Each row of a before or after table is a point. One or more steps were done to the points. Then noise was added and the rows were shuffled. The steps act on how far a point lies along the listed directions, d1 being the first. Write out the steps. A step turns or swaps two directions, mirrors them in a line or flattens them onto one, adds a multiple of one to another, or multiplies one. Angles are multiples of 10 degrees, from the lower direction toward the higher: turns from -170 to 170, lines from 10 to 170 but not 90. Use the fewest steps. Two steps may share a direction if one is a turn and the other turns, adds or multiplies; they go together, in the order done. Otherwise the lowest direction goes first.
In the rows, zero is written as 128.

Directions:
(1): [114  90 166]
(2): [177 134 153]
(3): [107 168 160]
Before, 13 rows:
[[171 164 145]
 [109  88 127]
 [126  80 144]
 [150 124 125]
 [109 136 178]
 [142 120 168]
 [114 112  83]
 [111 128  75]
 [149 132 116]
 [116 134  97]
 [147 103 177]
 [131 101 139]
 [147 120 153]]
After (13 x 3):
[[229 152 147]
 [175 117 160]
 [154  80 115]
 [ 52 158  99]
 [127 112 153]
 [183 103 157]
 [153 141 152]
 [111  99 167]
 [188  94 178]
 [149 150 143]
 [ 53 150 116]
 [ 83 148 105]
 [ 76 103 140]]
Steps: mirror d1 and d3 in the line at 170 degrees; multiply d2 by 2

Directions:
(1): [151 132  98 153 185  98]
(2): [120 181 162 111 131  86]
(3): [ 67 132 131 177 132 127]
(4): [161 109 185 167 128 127]
Before (10 x 6):
[[136 132 158 138  77 147]
 [174 138  63  83 127 140]
 [ 59  85  74 108  95 176]
 [129 165 128 133 152 117]
 [160  61 126 167 128 138]
 [105  97  67 140 123 131]
 [142 112  88  63  78 160]
 [219 145 183  99 131  87]
 [137 143 194 160 129 161]
 [142 105  59 148 160 133]]
After (10 x 6):
[[109 121 148 128  81 151]
 [ 73 161 117 164 116 130]
 [165 117 111 104 162 102]
 [106 144  97 169 166  94]
 [144  67 155 167 108 143]
 [ 64 123 131 190 126 125]
 [117 158 134 108 114 146]
 [166 127 106 162 147 117]
 [138 116 129 115  99 117]
 [166 126 136 143 157 164]]
Steps: turn d1 and d3 by 170 degrees; flatten d2 and d4 onto the line at 130 degrees

Directions:
(1): [121 135 108 138 170 120 101 199]
(2): [124 114 132 108 143  65  78  99]
(3): [131 120  89 166  95  75 162 139]
(4): [136 197 175 128 114  99 135 142]
Before:
[[152 135 133 122  86  92 150  64]
 [158 152 159  94 105 154 149  97]
 [114 182 141 104 146 159  75 162]
 [128 141 103 130 184 107  83 200]
 [127 101 168 116 116 208 160  95]
 [118 132 136 108 156 111  75 127]
 [112 103 103  76 212 127  75 170]
 [145 117  98 158  61  49 187  93]]
After (8 x 8):
[[132 195 168  90 132 119 153 141]
 [143 116 122 104 150 133  98 114]
 [155 130 108 129 115  86 140 134]
 [135 133 137 168  96 122 183 163]
 [139 140 133 116 137 123 117 119]
 [123 165 117 139  89  74 108 126]
 [124 169 154 116 124 109 101 120]
 [126  54 109  86 170 184  93 100]]
Steps: multiply d1 by 0; turn d2 and d4 by -60 degrees; turn d3 and d4 by -120 degrees

Directions:
(1): [ 91  67 115 130 167 153 136 106 138  90 170]
(2): [147 107 138 200  91 116 159 132 144  83 108]
(3): [177 110 153 144 123 103 110 107  78 140 188]
Before:
[[140 108 141 173 126 106 145 129 120 108 159]
 [143 121 135 213  83  99 158 136 112 103 120]
 [ 78 157 114 104 138 163 139 157 179  99  72]
 [110  43 128 161 156 146 146 109 135  86 208]
 [ 90 122 116 116 127 134 138 127 181 110 139]
 [159 135 162 162  81  89 139 111  82 151 136]
 [111  96 113 164 134 135 145 106 150 107 107]
 [135  46  95 181 153 123 134  89 112 107 194]
 [ 89  69 131 171 145 132 171 116 152  77 154]
 [249 171 180 192  58  48 135 130 109 161  99]
 [175 170 134 134  76  94 105 136  98 168 125]
 [181  97 143 156 125 101 150 106 123  98 167]
 [113  56 158 160 167 152 141  96 148  85 164]
 [ 68  29  90 189 171 168 165 111 180  42 166]]
After (14 x 11):
[[130 108 154 181  93 103 157 113 112 113 129]
 [160 104 103 195 108 100 139 109 115 121 132]
 [198  93 157 195 115  85 145 102 126 104 154]
 [139 121 151 125 132 101 127 119 104 144 170]
 [186 113 144 165 116 104 152 117 128  98 148]
 [145 115 130 123 145 121 108  92 104 159 141]
 [133 114 111 162  97 118 134 122 138 106 124]
 [160 124 126 129 144 115 102 119  88 164 182]
 [147 107 144 165 113 115 141 136 126 128 152]
 [153 108 142 179 108  90 123 116  66 135 181]
 [153 109 173 151 140 129 126 116 132 136 139]
 [104 158 128  52 174 152  83 138 109 159 152]
 [116 147 128  84 125 110 108 122 148 148 161]
 [146 121 145 167 118  96 139 134 113 120 157]]
Steps: multiply d1 by 0; swap d2 and d3

Directions:
(1): [143 152 143 191 196 154 139 154 170 114 107 157 131 117]
(2): [ 97 133 134 161 125 168 153  93 117 114 197 133  76 159]
(3): [209 107 140 135 150  88 160 127 114 114 143  99 122 178]
Before:
[[ 93 117 108  81  95 143 100 118 139 163 110 110 137 107]
 [179 112 147 156 140 122 155 131 119 114 147 137 116 156]
 [132 107 139 108 119 118 131 108 104 114 165 116 116 133]
 [129 115 119 122 132 123 131 120 113 129 136 116 135 139]
 [ 96 132 120  81  80  98  96 121 106 140 107 114 153 104]
 [ 75 125 110 101  62 149 127  84  82 142 176 111  95 120]
 [186 131 134 168 191 113 161 131 122 116 136 120 111 157]
 [ 96 141 124 173 147 152 142 119 143 127 134 152 108 134]
 [ 53 134 123 117 108 173 109 120 153 160  90 151 140  90]]
After, 9 rows:
[[  7 145 116 112  94 196  90 119 160 169  83 166 143  63]
 [210 114 135 150 175  92 174 115  97 114 161  97  99 187]
 [150 114 145 128 147 117 137 122 118 108 149 123 124 129]
 [ 80 130 108  95 111 158  91 132 157 164  89 129 145  86]
 [ 80 140 118 161 129 154 138 112 136 131 141 151 103 133]
 [138 117 120 130 143 121 134 125 118 127 130 118 137 140]
 [203 102 149 152 141 106 166 126 110 109 158 123 112 175]
 [ 89 147 124 101 102 111  89 135 127 139  85 132 166  83]
 [ 81 149 120 145 120 168 122 118 125 136 131 142 118  89]]
Steps: flatten d1 and d2 onto the line at 70 degrees; multiply d3 by 1.6

Directions:
(1): [141  99 102 175 111 138  93 124 156 152 163  89  95  94 178 191 115 130]
(2): [146 132 137 175 121 132  83 120 162 113 116 132 218 128 162  88 133  93]
(3): [124 168 109 150  79  68  87 138 125  99 131 205 101 138 131 140 111 144]
(4): [121 115 210 199 105 118 141 101 133 152 131 124  97 159 108 115 169 146]
(5): [ 87 111 126 129 160  88  79 189 116  96  99  83 118 145 132 138 185 126]
(6): [ 60 141 120 117 144 105 129  40 148 102 109 110 130 102 157 120 128 168]
Before:
[[ 89 108 158 174 139  79  96  92 144 145 145  63  73 113 170 174 149 164]
 [ 58 129 165 104 179  87 144 121  91 116  97 114 102 159 100 114 218 176]
 [164 141  95 141  83 144 141 101 137 129 140 157 149 102 121 135  80 120]
 [116 139  84  78 124 138 173  90 122 125 147 135 120  93 145 146  90 137]
 [103 136 106  71 117 103 109 177  95 120 120 145  92 146 107 137 125 122]
 [ 56 102 114 123 136  63  68 143 130  91 118  55  95 106 160 164 161 142]
 [140 114 124 125 126 153 136 130 125 163 140 119 183 125 134 111 129  86]
 [192 117 103  99 129 176 153 181 110 159 154 128 155 121 112 172 100 101]]
After, 8 rows:
[[ 82 134 117  80 121  75  96 185  89 109 107 146  86 160 109 135 149 131]
 [144 128 115 115 125 158 148 118 130 163 143 143 189 118 135 108 111  87]
 [ 39 113 154  98 198  86 125 124  95 112  92  74 102 150 118 129 226 180]
 [104  92 154 171 152  96  93 123 142 153 154  34  82 114 167 183 160 150]
 [188 132 103  88 129 156 144 194 100 142 144 156 154 128 107 161  96 107]
 [ 65  94 117 137 131  66  59 164 131  90 124  52  84 110 159 173 168 134]
 [104 134  82  95 114 112 148 111 118 116 141 136 106 101 148 160  98 138]
 [171 144 105 147  76 143 141  92 135 133 137 169 143 106 111 126  78 122]]
Steps: turn d1 and d6 by -20 degrees; add -0.7 times d2 to d5; turn d3 and d4 by 30 degrees

Directions:
(1): [141 134 114 135 128 106 154 219 105 132  94 219 112 142 118 105 135 102
 104 145 111  97 144 154]
(2): [196 145 107 139 130  99 144 107 153 121 127 140 140 158 154 163  96  75
 101 112 142 200  98 181]
(3): [122 110  56  87 152 115 137 149  89 156 170 146 164 115 138 214 125 168
 112 133 124 126 115 102]
(4): [176 114 135  54 116 132 174 143 120 118  62  99 178 109 113 103  86 160
 151 119 114 149 161 124]
(5): [103 161 155 108 128 131 176 116 137 100 111 133 105 196 139 192 138 128
 131  67 154  96 184 115]
Before (9 x 24):
[[145 127 168 136 109 128 132 152 129 134  94 109 130 100 109  54 115 150
  136 160 116 137 148 122]
 [138  83  79  99 141 117 111 147 119 150 130 130 184 101 113 133 115 157
  124 161 116 144  98 134]
 [126 130 104  81 123 124 159 150  82 129 154 119 152 123 127 196 136 162
  125 101 139 118 142  83]
 [ 93 140 148 149 138 131 137 125 139 127 152 140  88 164 112 126 165 108
  116  98 139  98 141 131]
 [111 136 167 138 116 132 145 128 133 110  94 120 120 157 122  86 128 147
  127 101 137 110 174 105]
 [138 145 161  93 119 163 123  52 173 110 138  20 142 130 123 120 110 136
  153  98 146 168 129 118]
 [118 154 139 147 143 108 134 136 137 115 148 144 111 150 135 155 138 100
  124 119 136 119 147 125]
 [122 135  86  89 150 123 155 136 101 126 177  94 166 140 153 249 126 189
  117 105 139 140 122  89]
 [165 133 131 124 121 121 138 133 117 121  84 121 142 132 130  89 113 129
  138 119 121 157 125 152]]
After:
[[165 119 130 102 119 117 153 179 108 146  96 134 158  99 118  95 101 168
  122 163 109 142 147 124]
 [ 61 149 115 166 150 135 109 125 115 125 212 112 103 149 156 225 173 154
  110 116 152  93 111  89]
 [131 158 157 145 136 114 139 119 148 104 133 123 111 148 131 139 129  95
  132 118 140 131 148 129]
 [121 146 168 135 131 127 155 133 148 116 113 132  97 167 112 100 145 100
  124  92 135 114 156 145]
 [102 138 108 138 128 120 132 147  87 134 188 151 110 138 132 195 162 132
  110 110 147 101 126  95]
 [115  90  77 139 146 117  86 140 126 151 162 140 158 114 120 142 142 141
  112 167 122 134  78 139]
 [ 90 124 145  62 121 176 127 103 132 126 137  36 156 108 104 117 125 189
  165 112 126 108 149  72]
 [128 131 139 112 118 122 163 156 116 116  87 139 147 157 122 112 114 159
  117 105 128 121 176 107]
 [157 122 103 105 131 122 139 126 100 130 109 111 166 122 139 129 113 152
  136 116 126 163 115 133]]
Steps: turn d1 and d2 by 50 degrees; turn d3 and d4 by -60 degrees

Directions:
(1): [120 128 186 124 136 136  85  91 140  93  66 187 177 121 103 161 140  72
 122 125 119 121 179 177  89 107 132 121 110  80 120 152 152 107 112 163
 100  89  98 169 129 140 153 143  96  85 194 107]
(2): [160 147 108 166 138 109 167 143 106  94 123 139  93 123 108 158 140 127
  93  70 128 110 118 129 125  97  69 156 125 128 131  69 141  72  53 176
 102  78 151  98  97 115 144 172 119  98  54 117]
(3): [139 172 160 160  79 123 139 149 155 119  74 103  83 190 114  95 114  81
 157 148 118 154 148 127 147  91 110 131 158  94  45 114 129 128 124  96
 211 122 162 117 107 110 186 116 152 139 142 117]
(4): [ 77 126  97 157 123 172 132  89  74 157 117 144  60  94 132 130  84 162
 101  84 130 199 155 120 151 142 108  98 114 149 104 107  97  90 101 155
 165 111 123 170 170 138 117 101 141 106 196 157]
(5): [126  79 175 194 117 115 123 137 143 173 114 174 114 101 151  70 189  92
 114 142 101 142 162 144  98 132  77 117 161 165 183 111  71 101 145 114
 101 114 133 138  84 105 107 119 161 191 132 129]
Before (9 x 48):
[[159 150 106 125 147 107 148 125 124  83 138  97 116 140  97 169  88 124
  108 107 157  95 110 127 147 130 103 144 107 117 131  92 162 108  79 154
  119 135 140  95 120 140 157 159 117  72  66 125]
 [ 97 135 101  40 169 148 101  94  99 100 129 163 182  98 101 191  72 157
  116 101 146  97 120 153 118 152 175 134  65 104 137 155 176 134 116 185
   58 127 101 166 187 165 122 143  73  53 171 113]
 [138 160 130  96 138 117 127 136 124  94 137 108 172 151 102 174 123 122
  128 150 139  80 107 125 117 133 159 151 134 109 147 139 180 129 130 114
  121 127 133 116 109 127 145 172  99  86  86  97]
 [151 108 105  84 157 107 117 131 113 133 158 134 170  75 149 145 112 162
  115 133 147 114  79 103 112 152 139 123  93 162 196 161 143 136 129 140
   75 137 111 147 150 140 107 144 108 111  95 147]
 [149 150 153 154 130  98 144 139 141 109  88 167 137 161 102 148 146  80
  133 136 127  91 153 125 109  84 117 159 119  76 102 129 132 119  89 137
  115  85 146 108  81 108 158 142 128 119  93  87]
 [138 103 115 176 142 118 137 142 116 146 148 170 146  83 143 106 178 122
   84 120 109 129 158 154  95 140  74 122 117 169 213  95 115 116 130 141
   61 111 124 126 122 129  76 155 130 169  95 129]
 [111  94 101 106 144 146 119 105  94 168 181 157 132  54 162 117 131 183
  112 106 138 147 125 130 110 193 125 111 105 174 187 125  93 126 134 133
   87 139 105 151 170 162  77 139 125 127 154 155]
 [105 100  99  25 165 148  74 108 118 138 209 121 223  76 146 172  99 215
  150 179 150 103  84 104 123 191 229  91  76 148 197 222 132 206 200 125
   67 207  71 150 205 165  64 108 114 127 164 150]
 [ 70 103 131  78 116 164  58 101 126 172 141 119 159 108 137 101  88 140
  156 150 126 179 153 147 141 176 193  87 125 145 127 198 117 178 189 107
  172 183  96 181 154 155  88  69 117 141 249 141]]
After, 9 rows:
[[118 153 146  41 141 126 103 118 144  97  99 148 200 151  88 166  88 106
  150 147 139  85 127 152 113 133 185 146  91  73 102 173 187 164 146 147
   95 135 107 145 164 149 153 138  80  74 158  98]
 [112 110 136  43 128 134  68 131 153 143 182 104 210 118 148 127 115 168
  179 223 135 111 102 112 119 172 227  98 107 127 154 227 126 227 226  86
  109 225  88 134 179 149  96  96 136 162 171 135]
 [138 140 154 119 132 102 128 156 139 113 134 106 165 153 119 144 153 103
  127 168 132  81 115 123 105 138 137 152 153 124 154 136 158 132 141  92
  124 132 140 113  80 117 139 166 122 120  73  96]
 [125 128 116 184 108 132 141 136 116 154 118 155 101 106 138  90 136 120
   94 119 107 168 180 142 121 129  77 104 125 160 152  92 103 116 135 128
  131 117 138 145 131 129 101 130 150 161 141 141]
 [142 133 153 170 134  96 145 138 130 128  94 175 130 140 103 140 155  91
  126 126 127 102 154 125 108  95 105 154 127  98 126 123 115 107  85 137
  102  89 147 112  75 107 142 138 135 134  90  96]
 [171 148 129 129 131  94 145 136 143  91 134  91 122 154 102 149 101 101
  118 129 152  91 109 129 146 119  95 152 126 120 127  92 154 126  94 131
  129 139 152  85 105 125 167 156 135  93  55 116]
 [ 79 102 121  59 135 160  53  94 130 153 146 112 187 108 129 127  95 147
  152 144 135 152 143 153 132 176 211  93 112 140 140 200 138 176 181 119
  146 183  87 181 167 168  81  80  99 117 236 137]
 [153 126 136 107 124 113 116 141 138 142 129 121 148 119 148 106 109 134
  133 166 142 134  96 102 119 143 133 117 120 145 155 162 130 152 150 110
  127 141 127 146 129 127 138 130 132 142 119 145]
 [106 130 115 103 114 151 110  99 111 158 150 135 126 102 159 111 108 159
  140 130 141 163 138 135 128 172 139 107 113 138 118 138 115 138 148 110
  150 139 111 153 176 157 117 127 122 121 187 146]]
Steps: add 0.3 times d4 to d1; turn d4 and d5 by -40 degrees; flatten d2 and d3 onto the line at 20 degrees

Directions:
(1): [133 144 142 103 141 164 133 143 137 105 163  93 157 114 110 109 190 117
 104 149 126 153  94 142 132 116 117 120 140  63  61 134  61 165  69  72
 138 146 114 112 147 140 117 161  65 123 170  86 162 160 126 119  93 171
 102 160 122 119 156 172  78 114 190  73]
(2): [148 116 104 118 166 129 185 114 119 177  84 125 157 123 108  97 160 137
 166 116  87 114 140 133 175  87 151 127  97 169 109 138  82 169 185 104
 159 140 115 121 164 131 167  56 107 148 115 184 176 194 124 153 108  82
 189 161 133 164 123  86 128 157 153 104]
(3): [103 144 108 159 135 101 133 105 113  47 107 115  96 129 120 110  84 114
 149 139 190 145  99 148  93 129 129 126  38 131 120 156 110 112 181 140
 132 113 118  91 222 157 138 138 169 126 133 116 112  98 121 151  91  95
 129 172  85  94 140 118  34 118 133 130]
Before, 12 rows:
[[162 125 120 111 121 160 124 138 138 148 148 135 138 115 139 142 157 133
  109 125 105 122 133 108 153 116 112 121 179 133 126 110 133 122  92 136
  127 123 139 130  80 116 122 138 103 128 140 138 150 145 122 109 145 162
  128 116 145 148 135 142 154 116 130 111]
 [114 145 121 150 134 115 138 119 130  85 108 121 114 139 118 128  89 130
  130 138 155 127 126 155 106 121 131 128  89 141 131 146 120 119 154 131
  113 137 126 107 169 156 141 127 146 127 132 126 121 107 127 141 111 108
  128 154  91 111 133 130  65 144 138 135]
 [133 133 140 134 125 144 129 135 136 121 136 114 151 125 134 115 162 137
   84 147 119 118 143 131 119 146 135 128 168  99 110 130 119 142  86 103
  111 138 130 125 120 129 119 145  94 121 143 102 142 147 120 135 130 166
  121 125 124 135 135 127 125 117 150 106]
 [119 129 114 163 122  91 129 105 115 114  99 166  86 144 129 139  66 143
  172 112 150 114 148 127 100 156 132 139  73 184 192 127 190  82 205 171
  120 112 144 120 152 151 148  93 203 131  99 161  91  93 127 150 149  76
  144 121 119 115 104  84 135 137  90 173]
 [104 136 121 161 121  94 123 114 115  64 120 130  91 140 131 126  78 122
  142 140 180 141 117 139 105 138 142 128  71 137 149 130 167 107 164 164
  116 118 125 111 174 139 131 144 168 135 114 129  94  77 128 134 126  88
  129 133 115 111 120 107  70 119  99 154]
 [109 128 132 158 100 117  75 149 130 115 127 158  82 134 139 170  74 124
  119 125 159 127 143 109  78 163 129 142 147 118 189  94 200  84 130 195
   90 100 146 146  88 120 103 151 173 120 103 131  82  49 144 107 161 125
   87  84 136 105 106 134 171 118  61 189]
 [147 115  89 121 131 103 141 112 124 169  89 146 126 145 126 118  90 142
  157 106 111 104 177 118 142 106 144 135 106 173 175 135 157 119 197 153
  130 110 136 127 121 116 165  73 162 124  84 192 131 141 134 148 142  53
  183 132 131 148 104  65 184 155 112 151]
 [121 126 124 117 141 120 134 129 110  91 102 120 126 125 122 114 121 124
  143 139 152 135 132 126 120 122 126 119  87 134 113 141  95 122 150 116
  132 112 100 107 177 137 136 124 121 120 133 137 127 130 116 126 106 117
  136 158 113 108 126 123  83 135 149 114]
 [121 137 107 159 132  89 133 107  99  88  81 135 105 135 114 109  65 112
  155 122 164 125 104 137 101 125 150 130  42 163 133 156 122 103 206 151
  137  86 133  96 216 128 152  97 194 144 108 153 102 118 130 152  92  63
  160 154  97 117 122  93  74 135 120 147]
 [108 119  88 161 137 105 150 101 130  64  97 112 112 127 110  98 104 129
  134 143 193 138  98 144 106 127 125 120  36 137  96 144 105 150 187 133
  136 127 121  83 228 164 136 133 152 132 128 121 135 128 126 133  81  91
  138 182  95 110 143  99  30 116 140 114]
 [125 132 126 111 139 147 146 126 125 132 128 118 147 131 110 112 143 147
  144 137 118 141 103 133 134 115 123 108 110 117  96 141  94 153 134 103
  148 121 130 116 148 134 121 132  96 129 135 111 154 147 148 144 108 134
  111 140 113 145 131 143  94 130 171  89]
 [107 130 127 142 139 117 156 119 120 107 122 117 113 124 122 128 118 135
  137 134 155 146 108 144 116 121 127 124  87 130 116 145 114 126 153 145
  123 122 133 123 153 145 126 118 151 127 133 138 125 125 124 147 102 106
  129 143  98 107 131 124  81 123 132 127]]
After:
[[139 119 145  92 131 146 123 153 122 158 124 132 157 125 130 131 162 134
  120 138 106 119 160 112 151 125 121 120 171 128 122 120 112 130 103 105
  124 127 108 140  96 113 122 129  86 128 129 143 138 152 131 108 142 155
  135 124 152 140 107 134 165 143 147 111]
 [128 121 143 119 135 146 160 135 133 179 136 129 141 124 131 132 149 147
  122 120  93 129 130 124 150 111 127 120 155 136 119 125 121 145 115 130
  124 138 139 152  80 123 125  97 114 126 127 151 146 157 129 126 130 133
  135 112 130 140 119 128 154 128 128 118]
 [136 121 119 121  86 111  80 131 139 150 141 154 109 151 148 158  72 135
  112 120 129 113 176 103 102 147 120 136 167 128 200 117 209  83 125 172
   96 104 153 147  47  97 117 151 165 102  98 144  90  82 136 117 181 117
  122  80 142 125 107 114 217 128  84 178]
 [133 143 106 137 120 140 120 122 128  66 142 125 100 118 135 125 113 121
  125 137 168 137 113 126 116 122 106 121 110 125 124 130 126  99 124 154
  121 105 133  98 156 140 127 162 141 123 144 119 129 105 114 127 114 147
  114 145 110 115 149 143  76 103 126 121]
 [144 113 126 137 124 113 138 117 123 182 107 168 120 143 130 143 101 153
  167  94  89  93 172 112 137 149 136 138 131 186 193 110 190 105 179 161
  120 125 149 143  92 133 149  64 172 144  89 185 115 134 134 139 171  96
  159  96 153 151  97  83 206 152  94 166]
 [133 134 141 102 116 155 121 137 130 140 152 120 149 135 113 130 145 150
  123 137 111 135 111 124 128 128 115 113 154 100 108 128 118 146  98 106
  140 120 136 126 105 122 101 157  92 124 138  95 146 137 153 125 129 159
   88 115 123 142 133 157 124 122 166  96]
 [121 143 129 143 126 134 140 124 133  88 123 111 137 125 127 107 145 134
  102 157 136 118 134 144 106 142 140 132 130 103 100 144 107 136 117 108
  110 129 130 110 161 140 121 138 109 122 142  99 142 140 116 150 113 147
  125 142 104 126 140 114  85 115 153 110]
 [156  86 120 107 125 160 149 140 154 222 130 134 177 128 125 126 189 158
  102 127  76 102 150 102 176 125 132 121 193 138 112  93 133 188 101 108
  131 160 136 147  62 117 120 103  75 136 115 144 173 192 138  92 147 146
  141 100 172 177 123 110 204 132 132 103]
 [138 126 127 122 138 144 151 136 139 175 110 135 157 138 119 132 143 146
  121 119  83 109 155 140 161 110 135 127 170 148 134 120 126 149 120 112
  121 157 131 135  95 128 141  96 102 132 126 155 156 159 132 129 138 125
  146 123 135 152 118 126 152 167 144 125]
 [119 117  81 162 157 100 164 114 106 133  50 144  99 124 109 110  87 127
  193 113 141 122 136 130 121 102 161 136  35 179 159 127 122 130 248 168
  137 105 122 110 203 143 171  56 169 146  91 200 139 127 130 159 104  42
  175 160 110 136 111  69 103 155 103 152]
 [158 115 143 105 121 131 123 145 128 231 113 159 165 132 130 138 139 133
  120 101  55  97 154  99 165 118 147 132 195 158 146 115 155 130 117 137
  131 113 146 160  56  78 136  78 128 143 100 173 135 169 138 111 148 121
  164  79 168 177 106 110 238 149 111 138]
 [144 106 114 124 143 122 167 125 124 184 107 134 144 135 121 120 147 146
  153 121  82 105 154 117 173 105 164 129 127 170 143 113 147 159 166 132
  138 141 133 139 116 113 158  74 111 153 102 189 151 158 131 134 146  81
  182 121 160 174 103  86 159 151 114 131]]
Steps: multiply d2 by 1.3; turn d2 and d3 by -140 degrees
